Each row is a point. The points of each table are mixes of a few directions, plus a little noise. How many directions does each table use, and how many do they share? Where both have some left over, give the other angles between the two spaces (their principal angles), to ten degrees, smallest first.

First (5 x 3)
[[ 2.7  1.7  4.0]
 [ 9.1 -4.0  1.5]
 [-4.3  2.6  0.2]
 [ 1.4 -2.4 -2.0]
 [-9.0  2.2 -3.6]]
Second (6 x 3)
[[  2.4  -2.1  -0.4]
 [  3.2  -2.6  -0.9]
 [-11.7   9.3   3.2]
 [  2.5  -2.3  -0.7]
 [  5.0  -4.2  -1.3]
 [ -1.5   1.4   0.5]]
Directions: first 2, second 1, shared 1

First (7 x 6)
[[ -6.2   2.7   6.9  -1.1   6.0  -2.6]
 [  3.1  -1.1  -2.0   0.9  -2.4   3.2]
 [  3.3   2.3  -7.0   0.9   7.3 -11.0]
 [ -5.2   2.8   9.0  -2.5   2.6   3.2]
 [  0.8  -1.4  -2.8  -2.7  -6.9   1.2]
 [  1.3  -5.4  -2.9   3.6  -6.8   3.6]
 [  2.9  -0.1  -0.7   1.1   0.3   2.6]]
Second (8 x 6)
[[14.4  3.3 -7.3  5.6 10.1  1.8]
 [-3.6 -0.6  2.5  0.9  0.8 -1.3]
 [-1.7 -0.4  0.5 -1.0 -1.7 -0.6]
 [ 0.3 -0.4 -3.4 -1.3 -1.0 -4.7]
 [-3.3 -1.0 -3.9 -3.5 -4.4 -7.7]
 [-4.6 -0.7  4.6  0.3 -0.9  1.7]
 [ 1.8  0.6  6.3  0.4 -0.8 12.0]
 [-3.1 -0.7  1.0 -1.1 -2.1 -1.3]]
Directions: first 4, second 3, shared 3

First (8 x 8)
[[ 0.9 -7.0  2.4  2.4 -0.5  5.5 -1.2 -6.3]
 [ 2.8  6.4 -1.2  1.0 -1.2 -3.6 -0.8  5.7]
 [-2.6  4.4 -2.1 -7.5  3.9 -1.8  3.9  4.2]
 [-0.6 -1.1  0.0 -3.4  2.3  2.5  1.7 -0.9]
 [ 7.6 -5.7  3.4 -2.3  3.3 13.9  0.3 -4.7]
 [-5.4  0.8 -1.4  5.0 -4.1 -9.0 -1.8  0.4]
 [-1.1 -0.4 -0.2 -3.5  2.2  1.5  1.8 -0.2]
 [-1.5  2.6 -0.9  8.4 -6.0 -9.0 -3.9  1.8]]
Second (9 x 8)
[[  1.7   0.6  -0.1  -0.5  -0.5   1.3   0.5   0.4]
 [ -0.8  -0.3   0.0   0.1   0.3  -0.5  -0.2  -0.2]
 [  2.1   0.7  -0.3  -0.5  -0.6   1.5   0.7   0.4]
 [  9.3   3.2  -1.1  -2.6  -3.4   6.5   3.0   1.8]
 [ 11.3   3.8  -1.3  -2.9  -3.9   7.6   3.6   2.0]
 [-10.4  -3.6   1.2   2.9   3.8  -7.2  -3.3  -2.0]
 [-10.6  -3.7   1.4   2.8   3.9  -7.4  -3.4  -2.1]
 [-11.4  -4.0   1.4   3.1   3.9  -8.0  -3.7  -2.2]
 [  8.8   3.0  -1.1  -2.4  -3.2   6.2   2.8   1.7]]
Directions: first 3, second 1, shared 0; angles 30

First (9 x 11)
[[ -3.9  -0.2  -2.2  -5.1   2.7  -1.5  -0.5  -2.7  -1.9   7.3  -0.1]
 [ -0.5   0.1  -0.3  -0.7   0.3  -0.3   0.0  -0.4  -0.3   1.1   0.1]
 [ -3.0  -0.1  -1.7  -4.0   2.2  -1.2  -0.3  -2.1  -1.6   5.7   0.0]
 [ -2.3  -0.1  -1.3  -3.2   1.8  -0.8  -0.4  -1.7  -1.2   4.4   0.0]
 [ -3.1  -0.1  -1.9  -4.2   2.4  -1.0  -0.4  -2.1  -1.6   5.8   0.1]
 [ -1.8  -0.1  -0.9  -2.4   1.4  -0.7  -0.2  -1.3  -0.9   3.4   0.0]
 [  1.2  -0.1   0.7   1.5  -0.7   0.5   0.2   0.8   0.6  -2.0   0.0]
 [ 12.9   0.3   7.2  17.5  -9.5   4.8   1.6   9.2   6.8 -25.0  -0.2]
 [  0.5   0.0   0.2   0.7  -0.4   0.1   0.0   0.4   0.2  -0.9   0.0]]
Second (9 x 11)
[[ -1.9   2.5   1.7  -2.1  -1.6  -1.4  -2.2  -0.4  -1.3  -2.0  -0.5]
 [  0.0   3.8   1.6   3.5  -7.5   0.8  -0.4   0.1  -2.0   5.5  -1.5]
 [ -3.5   4.3   2.6   1.8   1.5   0.7   1.8  -7.8   1.0  -2.9   4.8]
 [  3.7  -7.0  -5.4  -1.4  -0.4   0.6   1.1   7.2  -0.1   2.3  -3.3]
 [  1.8   6.1   9.8   5.6   6.4  -1.3  -5.0  -1.9   2.7   4.9   1.8]
 [  4.8 -10.3  -6.3  -2.0   9.3   0.8   2.2   6.1   3.3  -1.0  -0.8]
 [ -3.7   0.9  -1.7  -4.5  -3.7  -0.6   1.0  -2.1  -2.2  -5.9   0.2]
 [ -3.3   8.3   5.8   5.8  -1.6   1.7   0.4  -9.3   0.4   2.2   4.5]
 [  2.1  -8.8  -8.8  -6.9  -2.5  -1.1   1.1   8.9  -2.0  -3.3  -4.9]]
Directions: first 1, second 4, shared 0; angles 90

First (11 x 12)
[[ 2.5 -4.1 -1.6 -8.6 -1.9  1.2 -4.5 -2.5  4.9 -4.5  0.7 -1.2]
 [-1.1  4.2  1.0  1.8  3.3 -0.1  1.7  1.7 -0.9  2.7 -0.7  1.4]
 [ 1.1  9.3 -5.2 -5.5  4.5  3.5  5.0  5.4  1.6  5.5 -3.6  6.3]
 [ 3.9  6.0 -4.4  2.7  4.3  2.0  0.5 -6.4  1.4  8.0  2.6 -2.8]
 [-0.6 -5.7 -4.1  3.4 -9.8 -1.9  1.6  1.8 -3.8  0.9 -0.5 -0.6]
 [ 1.8  4.8 -1.4 -2.5  3.4 -0.7 -4.3 -4.4  4.2  6.0  2.4 -3.4]
 [ 0.1 -7.4  2.5  4.1 -2.2  2.0  3.1 -0.5 -3.7 -8.9 -0.4  0.8]
 [-5.0  0.3  6.5 -1.4  1.5 -2.7 -0.7  6.6 -0.8 -3.7 -2.4  3.0]
 [-8.0  2.3 10.6  1.7  1.9 -8.9 -7.4  4.2  0.3  2.2  0.7 -2.6]
 [-2.5 -1.8  3.9  7.2  0.5  0.2  4.9  2.9 -5.4 -3.8 -1.4  2.4]
 [ 7.7 -8.0 -8.0 -2.9 -5.5  5.3 -0.2 -8.8  2.2 -4.4  2.5 -3.2]]
Second (10 x 12)
[[ -3.8  -1.3  -2.2  -0.8  -7.0  -1.8   4.2  10.0  -3.8   0.1  -4.5   5.5]
 [ -8.4   0.0   7.2  -1.7  -2.8  -4.8  -1.1  12.9  -1.9  -4.9  -5.5   6.3]
 [ -0.4  -1.5  -1.0   4.3  -2.7  -0.6   2.1   0.3  -2.9   1.0   0.0  -0.3]
 [  6.4   3.0  -5.4   1.4   3.0   6.6   0.4  -7.6   2.9  -0.4   0.3   0.1]
 [  2.5   3.9  -3.7  -3.4   0.6   0.1  -4.6  -3.8   4.7   5.1   1.2  -2.2]
 [  3.1   0.8  -4.2   0.2  -0.4   0.8  -0.7  -4.7   1.2   4.3   2.2  -2.9]
 [ -4.5  -3.6   5.4 -12.4   1.9  -1.7   3.5  11.0  -0.3  -6.5  -2.4   4.9]
 [  3.3   0.0  -1.1   6.5   1.6   2.1  -0.2  -7.6  -0.5   0.9   2.6  -3.4]
 [ -0.3  -5.2   2.4  -1.1   0.9  -4.8   0.1  -4.2  -1.9   4.6   6.8  -8.3]
 [  2.2   3.9   2.5   6.9   4.9   3.9  -3.7  -6.4   2.4  -4.2  -0.7   0.3]]
Directions: first 5, second 5, shared 4; angles 70

First (8 x 14)
[[  7.2   3.2   0.0  -1.7  -1.5   1.4  -4.1   3.1   0.3  -1.8   1.1  -4.6
   -2.4  -0.3]
 [  0.2  -6.2  -2.9  -1.6  -6.9   7.5   1.3 -10.6   2.0  -5.9  -9.1  -5.4
   -3.8  -1.8]
 [ -3.9   1.3   3.6  -1.5   6.3  -7.5   2.8   0.3  -1.7   4.2   8.3   5.9
    6.6   1.5]
 [  6.4   1.4   1.3  -2.5  -0.5   3.1  -6.0   2.6   0.9  -2.2   3.1  -3.1
    0.2  -0.9]
 [  4.5   2.1   2.1  -3.4   2.4  -1.3  -4.3   4.2   0.7   1.6   5.2  -0.4
    0.6   4.0]
 [ -0.8  -4.1  -3.4   2.3  -2.7   4.7  -2.9   1.1   1.7   0.6  -7.4  -0.3
   -5.2   3.5]
 [ -4.8  -2.6  -2.1   5.8  -1.7   4.1   0.0   0.2  -0.4  -0.9  -5.0   2.8
   -0.6  -5.0]
 [ -8.1   4.7   0.4   2.1   4.3 -12.8  12.7  -1.4  -3.3   4.9   3.0   5.5
    3.7  -1.6]]
Second (8 x 14)
[[ -3.2   0.2   1.6  -0.5  -1.8   6.4   4.7   1.7   4.7  13.9   1.4  -4.9
    5.4  -7.2]
 [  1.1   5.8   2.5   1.4  -6.1  -5.3  -6.7  -7.3   4.7   3.5  -3.9  -6.2
    2.0   2.4]
 [ -2.2  -4.7  -3.6   1.2   4.8   5.7   2.9  -0.7  -6.1  -7.5   3.8   0.6
   -2.0  -0.2]
 [  4.8  11.0   3.8   0.7  -5.7  -7.4  -3.8  -7.5  10.0  10.1  -0.8  -1.7
   -2.9  -1.0]
 [ -0.5  -3.8  -1.4  -0.5   2.4   0.9   1.1   3.8  -4.0  -5.8   0.0   3.0
   -0.4   1.7]
 [  0.9   0.1  -0.4  -1.8   3.8  -1.5  -0.6  -1.5  -1.2  -0.1   0.6   1.6
   -2.5  -1.2]
 [  0.3  -3.4  -2.1   2.6  -0.9   2.1   3.2   5.8  -3.6 -10.4   1.5   5.1
   -1.6   4.4]
 [ -1.2  -5.3  -0.4  -3.1   3.6  -0.8  -0.7   5.8  -4.6  -3.5  -2.8   2.5
    2.0   1.1]]
Directions: first 5, second 5, shared 0; angles 50, 60, 70, 70, 90

First (9 x 20)
[[ -3.3   3.0  -4.1  -4.2   4.0  -1.4   0.0  -0.4   1.8  -7.4  -1.5   0.0
    0.3  -0.4   2.3  -4.5   3.9  -4.6  11.8   2.8]
 [ -4.0   1.3  -1.3   2.3  -2.1  -3.2  -5.6   0.2  -1.7  -1.5  -0.7   1.8
   -5.1  -0.2   8.1  -6.3  -6.6   0.5   0.0   2.4]
 [  1.0   0.7   4.2  -3.5   2.9   4.3   2.5   5.0  -3.6   0.9  -0.9  -1.1
    1.9   2.5  -6.5   6.1   7.3  -6.9   5.9   0.7]
 [  3.2  -5.5  -5.8  -5.8   7.3   5.5  -1.6   0.4   2.5  -2.7   0.8   1.0
    2.5  -1.0  -2.1  -3.1   4.3   8.2   1.6   2.6]
 [  1.2  -0.4   0.5   0.1   0.3   1.0  -2.3   3.7  -2.9   3.1   1.5   1.6
    0.1  -0.8  -1.9   0.2  -0.3  -2.0   0.0   2.3]
 [ -5.7  -2.9   6.6   0.4  -5.6   1.8   8.7 -11.7   6.7  -8.0  -3.7  -6.9
   -2.6   8.9   7.0   5.0  -6.3  13.6 -10.1 -14.1]
 [  1.3   0.2  -2.8  -1.2  -0.3  -2.7  -1.4   1.6  -0.9  -0.9   7.6   2.3
    5.8  -1.8  -3.4  -2.0  -2.1   0.1   0.9  -1.7]
 [  4.7   1.8   2.4   8.4  -5.0  -2.4   2.1  -0.7  -0.1  11.5  -3.3  -0.9
   -1.9  -4.3  -3.1   5.0   1.3  -6.5  -7.2   2.0]
 [  1.3   0.8  -0.2   3.5  -2.1  -2.0  -2.4   1.7  -1.8   5.0   0.6   1.8
   -1.1  -2.9  -0.3  -0.3  -1.7  -2.7  -2.7   2.7]]
Second (9 x 20)
[[  2.1   7.4   7.3   1.0   0.0   4.0  -6.2  -9.8   4.9  -6.9  -2.3   0.6
    1.2   1.4   3.2   5.8  -2.6  -1.8  -2.9  -6.4]
 [ -2.3   0.4  -0.8  -1.6  -0.6  -2.3   6.0   3.4   0.3   0.5  -2.6  -2.5
   -1.8   2.3  -0.1  -1.0  -0.1   4.4  -2.6  -1.3]
 [  1.4  -6.4  -4.9   1.8   1.0   0.2  -3.7   3.1  -4.3   5.0   5.4   3.3
    1.8  -4.6  -2.4  -3.0   2.0  -5.0   5.7   7.0]
 [ -1.3  -3.4  -3.7  -0.7  -0.1  -2.4   4.1   5.4  -2.2   3.4   0.7  -0.7
   -0.8  -0.2  -1.6  -3.2   1.3   1.7   0.7   3.1]
 [  2.1   7.1   7.3   1.1   0.0   4.1  -6.8  -9.9   5.1  -6.8  -1.8   0.9
    1.3   1.1   2.9   5.9  -2.7  -2.3  -2.3  -6.1]
 [  3.2   8.8   9.3   1.8   0.3   5.3  -9.9 -13.0   6.0  -8.5  -2.0   1.6
    2.0   0.9   4.0   7.5  -3.1  -3.9  -2.1  -7.3]
 [ -4.3  -4.4  -6.0  -2.9  -0.9  -5.7  12.2  11.3  -3.3   5.1  -1.8  -3.9
   -3.2   2.1  -2.0  -5.4   1.8   7.2  -1.5   2.8]
 [ -0.6  -1.7  -1.8  -0.4   0.1  -1.1   2.0   2.6  -1.1   1.8   0.5  -0.4
   -0.3  -0.2  -0.9  -1.5   0.7   0.8   0.5   1.5]
 [ -0.7  -7.6  -6.8   0.3   0.4  -2.2   2.4   7.7  -5.2   6.4   3.9   0.9
    0.2  -2.8  -2.8  -5.0   2.5  -0.9   4.2   7.2]]
Directions: first 6, second 2, shared 0; angles 30, 80
